Rows are points. Each copy is the shape, with its points in the same order, turned, moved and blurred by noise. Is it also mirrored, or only turned?

Shape (8 x 2)
[[ 3.34  2.02]
 [-0.74 -1.28]
 [ 0.13 -1.22]
 [ 1.15 -1.15]
 [-1.10 -0.53]
 [-1.89  3.01]
 [ 1.66  2.67]
 [ 1.66  0.13]]
Copy 1 (8 x 2)
[[ 2.06  2.24]
 [ 0.22 -2.16]
 [ 1.09 -1.57]
 [ 1.47 -1.14]
 [-0.77 -2.55]
 [-3.38  0.48]
 [ 0.14  1.84]
 [ 1.39  0.33]]
Copy 1 is: only turned
Copy 2 (8 x 2)
[[ 2.45  4.29]
 [-0.32 -0.57]
 [ 0.63 -0.02]
 [ 1.60  0.72]
 [-1.20  0.34]
 [-2.84  3.36]
 [ 0.55  4.32]
 [ 1.55  1.59]]
Copy 2 is: only turned
Copy 3 (8 x 2)
[[ 2.41  2.07]
 [ 0.09 -2.36]
 [ 0.63 -2.05]
 [ 1.55 -1.76]
 [-0.74 -2.10]
 [-2.67  1.00]
 [ 0.39  2.06]
 [ 1.66 -0.29]]
Copy 3 is: only turned

Shape (7 x 4)
[[-0.22  1.49 -3.01 -0.16]
 [-0.40 -4.07 -0.50 -0.79]
 [-0.11  1.39 -1.64  0.74]
 [ 2.27 -3.77  0.62  0.43]
 [-2.63  0.23 -2.72  0.83]
 [ 2.55 -0.09  1.24  1.85]
 [-0.45  1.63 -0.38 -0.33]]
Copy 1 (7 x 4)
[[-0.16  2.71  0.90 -1.75]
 [ 1.24  1.93  0.14  4.20]
 [-1.31  1.78 -0.26 -2.02]
 [-1.35 -0.45  0.69  4.21]
 [ 0.76  3.38 -1.72 -1.08]
 [-2.65 -1.40 -0.37  0.83]
 [ 0.44  0.38 -0.27 -1.53]]
Copy 1 is: only turned
Copy 2 (7 x 4)
[[-0.81 -2.10  1.20  3.49]
 [-0.88 -2.46 -0.69 -2.29]
 [-0.71 -0.61  1.28  2.81]
 [ 1.66 -0.97  0.42 -2.78]
 [-3.37 -1.80  1.34  2.21]
 [ 1.91  1.45  1.53  0.19]
 [-0.58 -0.02 -0.23  2.87]]
Copy 2 is: only turned
Copy 3 (7 x 4)
[[-1.05 -1.70 -3.23  2.20]
 [-2.80 -3.44  2.20 -0.18]
 [-0.46 -1.15 -2.51  1.21]
 [-3.30 -0.32  2.26 -0.99]
 [-0.28 -4.34 -2.78  0.75]
 [-0.76  1.88 -0.12 -1.25]
 [ 0.53 -1.08 -1.44  1.88]]
Copy 3 is: only turned
Copy 4 (7 x 4)
[[ 3.57  1.31 -0.16 -0.92]
 [-2.08  1.77 -2.61  0.61]
 [ 2.18  0.38  0.43 -1.15]
 [-2.79 -1.11 -2.90 -1.39]
 [ 1.63  3.25  1.09 -0.42]
 [-0.54 -2.94 -0.01 -1.92]
 [ 2.11 -0.59  0.60  0.59]]
Copy 4 is: mirrored

Shape (12 x 6)
[[-1.72  0.63  0.44 -0.67  1.16 -1.20]
 [-0.52 -1.04 -0.78  0.94  0.09  0.38]
 [ 1.22 -0.26  0.78  1.38 -1.07  1.39]
 [ 1.41 -0.85 -0.43  6.67  1.62 -0.25]
 [ 0.98 -1.31  0.55  1.49 -0.31 -1.05]
 [ 1.67 -1.02 -4.90 -0.21 -0.82 -0.84]
 [ 0.78 -0.91 -1.93  0.46  0.49 -2.18]
 [ 1.80 -0.64  0.57 -0.68 -1.39 -2.47]
 [ 0.09  3.13 -0.85  1.73  0.79 -1.09]
 [ 1.27 -0.32  0.29 -0.70 -1.42 -1.04]
 [ 2.38  2.19  0.85 -0.48  2.96 -2.46]
 [ 0.32 -0.56  0.66 -0.06  1.79  6.65]]
Copy 1 (12 x 6)
[[ 1.49 -0.64  0.96 -2.74 -2.25 -1.69]
 [-0.32  0.70 -0.49 -1.35 -1.55  1.02]
 [-0.18 -0.56  0.65  1.13 -0.93  2.13]
 [-2.39  0.10  0.16  2.27 -6.15  2.09]
 [-1.04  0.21  1.55 -0.60 -1.93  0.41]
 [-3.81 -1.02 -2.24 -2.52 -0.03 -0.76]
 [-2.70 -0.07 -0.10 -2.19 -1.83 -1.05]
 [-1.69  0.44  2.71 -0.59  0.04 -1.81]
 [ 0.25 -2.86 -0.56  0.44 -3.03 -2.25]
 [-0.90 -0.70  1.66 -1.18  0.08 -0.81]
 [-0.04  0.62  0.85  1.36 -1.99 -5.04]
 [ 3.93  2.31 -3.16  1.71 -0.12  2.85]]
Copy 1 is: only turned
Copy 2 (12 x 6)
[[ 0.51 -2.04 -0.58 -2.08  0.31 -0.74]
 [-0.69 -1.08  0.57  0.14 -0.93 -0.41]
 [-2.08  0.09 -1.55  0.68 -0.77  0.51]
 [-3.89 -1.74  1.26 -0.85 -5.52  1.42]
 [-2.57 -2.30 -0.04 -0.26 -0.59  0.15]
 [-0.31 -0.43  3.94  1.52  1.10  2.76]
 [-1.03 -2.29  2.43 -1.23  0.11  1.01]
 [-2.20 -3.14 -0.77 -0.56  2.14  1.64]
 [ 0.43 -1.35 -0.42 -2.64 -1.91  2.79]
 [-1.38 -1.95 -0.56 -0.26  1.85  1.16]
 [-1.75 -1.11 -0.11 -5.12  0.58  1.58]
 [-0.97  4.53 -1.03  0.25 -1.81 -3.20]]
Copy 2 is: only turned
Copy 3 (12 x 6)
[[-1.11  0.27  0.32 -0.92 -0.61  1.86]
 [ 0.65  0.95 -0.09  0.71 -0.34 -0.51]
 [-0.41 -0.48  1.22  1.48 -0.10 -2.03]
 [ 1.88  2.26  2.86  3.15 -4.70 -2.05]
 [-0.13 -0.13  0.57  2.60 -1.15 -0.04]
 [ 4.55 -1.16 -1.85  0.29  0.08 -0.39]
 [ 2.21 -0.66 -0.72  1.06 -1.42  1.20]
 [ 0.17 -2.59  0.21  2.44 -0.06  1.33]
 [ 1.04 -1.02  2.77 -1.34 -2.34  0.29]
 [-0.07 -1.97  0.12  1.78  0.46  0.33]
 [-0.97 -3.17  0.38 -0.21 -4.01  1.39]
 [-3.12  1.51 -1.37 -1.48 -0.68 -5.65]]
Copy 3 is: only turned

Shape (13 x 8)
[[ 1.19 -1.98 -0.30  3.28  1.69 -0.22  0.62 -0.18]
 [-1.09 -4.18  2.07  0.10 -0.74 -1.15 -0.39  2.29]
 [ 0.50 -1.46  3.58 -0.32  0.28 -2.29  2.44  0.08]
 [-2.09  0.73  3.65  1.30  1.68 -0.69 -0.19  1.37]
 [ 1.07  0.97  2.07  1.26  0.69  0.29 -2.84 -1.35]
 [-1.03  1.30 -0.49 -2.59 -0.94  3.35 -1.35 -0.15]
 [-0.99 -0.42 -0.32  2.56 -2.34 -2.28  1.29  0.75]
 [-0.97  0.56 -1.07  0.63  0.99 -1.37  1.41 -1.16]
 [-0.77  0.18 -2.06 -2.50 -3.80  1.76 -2.26  0.16]
 [-3.42 -3.04  1.41  0.37  1.32  0.06  1.34 -0.23]
 [-0.77 -0.59  0.28 -0.48 -5.18  2.41  0.72  3.05]
 [-2.34  3.24  1.31  1.49 -0.91  0.27 -1.46 -2.29]
 [-2.41  1.53 -1.59  0.18 -0.96 -2.32  1.32  0.56]]
Copy 1 (13 x 8)
[[ 1.11  1.70 -2.21  0.35 -1.26 -3.81  0.74 -0.20]
 [ 2.36 -1.00 -0.50 -3.71 -0.78 -2.19  1.51  2.65]
 [-2.06 -0.85 -1.90 -2.40 -2.22 -0.95  0.90  2.27]
 [ 0.26 -0.24 -2.76 -2.52  0.23  1.08  1.70 -1.00]
 [-0.28 -0.49 -1.10  1.18  1.44 -1.29  3.92 -0.82]
 [ 0.83 -0.59  3.84  1.00  1.71  0.90  0.68 -0.46]
 [ 2.44 -0.49 -2.89  1.07 -1.39 -0.46 -0.27  2.92]
 [ 0.18 -1.05 -1.50  1.33 -0.84 -1.19 -1.55 -0.47]
 [ 2.74 -1.88  3.85  2.20  2.05  0.04  0.63  2.36]
 [ 2.00 -1.30 -0.29 -2.83 -2.87 -1.16 -0.03 -1.02]
 [ 3.31  1.32  2.61 -0.02 -0.12  1.84  0.89  4.60]
 [ 0.92 -1.97 -1.30  2.83  0.15  2.15  2.26 -1.51]
 [ 1.50 -1.84 -1.77  1.19  0.13  0.78 -2.55  1.20]]
Copy 1 is: only turned
Copy 2 (13 x 8)
[[ 1.70 -0.63  0.79  2.70  1.27  0.14 -0.55 -0.66]
 [ 1.91 -0.02  2.19 -2.11 -1.12  1.96 -0.69 -2.72]
 [-0.98 -2.67  0.03 -0.05 -1.96  0.08 -0.62 -3.02]
 [-2.44 -0.72  0.39  0.53 -0.13  3.91 -1.53 -1.93]
 [-2.05  2.12  0.73  2.91 -0.77  1.56  1.28 -0.18]
 [-2.81  2.82 -0.31 -2.11  0.44 -0.27  0.87  2.10]
 [ 1.44 -1.40  1.02  0.76 -2.57  1.10 -2.56  1.46]
 [-1.26 -1.12  1.44  1.35  0.26 -0.60 -1.74  1.14]
 [-1.00  3.40  1.31 -2.85 -2.13 -0.67  0.86  3.55]
 [-0.25  0.37  1.28 -1.31  1.04  0.46 -3.53 -2.46]
 [ 1.77  1.31 -1.96 -3.93 -2.90  1.35 -0.20  2.25]
 [-3.69  2.03 -0.02  2.41 -1.99  1.54 -2.37  1.79]
 [-1.37 -1.86  1.93 -0.39 -1.20  0.33 -2.61  2.85]]
Copy 2 is: only turned
Copy 3 (13 x 8)
[[ 0.27  2.53 -1.21  1.53  0.19  1.05 -0.61  1.74]
 [ 0.87 -1.35  0.32  1.65 -1.43 -0.74 -3.01 -1.85]
 [-0.60 -0.24 -0.87 -2.67  0.28  1.06 -2.76 -1.33]
 [-0.46  1.63  1.83  0.05  2.76 -0.62 -3.05 -1.46]
 [ 1.89  4.66 -0.68 -0.19  1.07 -1.54 -0.57 -1.72]
 [-0.90  1.62 -0.41  0.79  0.92 -4.41  2.81 -3.13]
 [ 1.02  0.08  1.81 -0.40 -0.38 -1.31 -1.02  2.28]
 [-1.27  2.68  1.62 -1.14 -0.57 -0.31  0.59  0.55]
 [ 1.55  0.32  0.37  0.81 -1.06 -5.84  3.45 -2.52]
 [-3.17  0.82  0.78  1.13 -1.50 -0.72 -3.11 -1.12]
 [ 0.78 -3.53 -0.19  0.49  1.35 -5.48  0.74  0.10]
 [-0.36  4.42  1.60 -1.76  1.39 -4.30 -0.30  0.12]
 [-0.47  0.86  3.82 -0.65 -0.44 -1.63  1.56  0.78]]
Copy 3 is: only turned
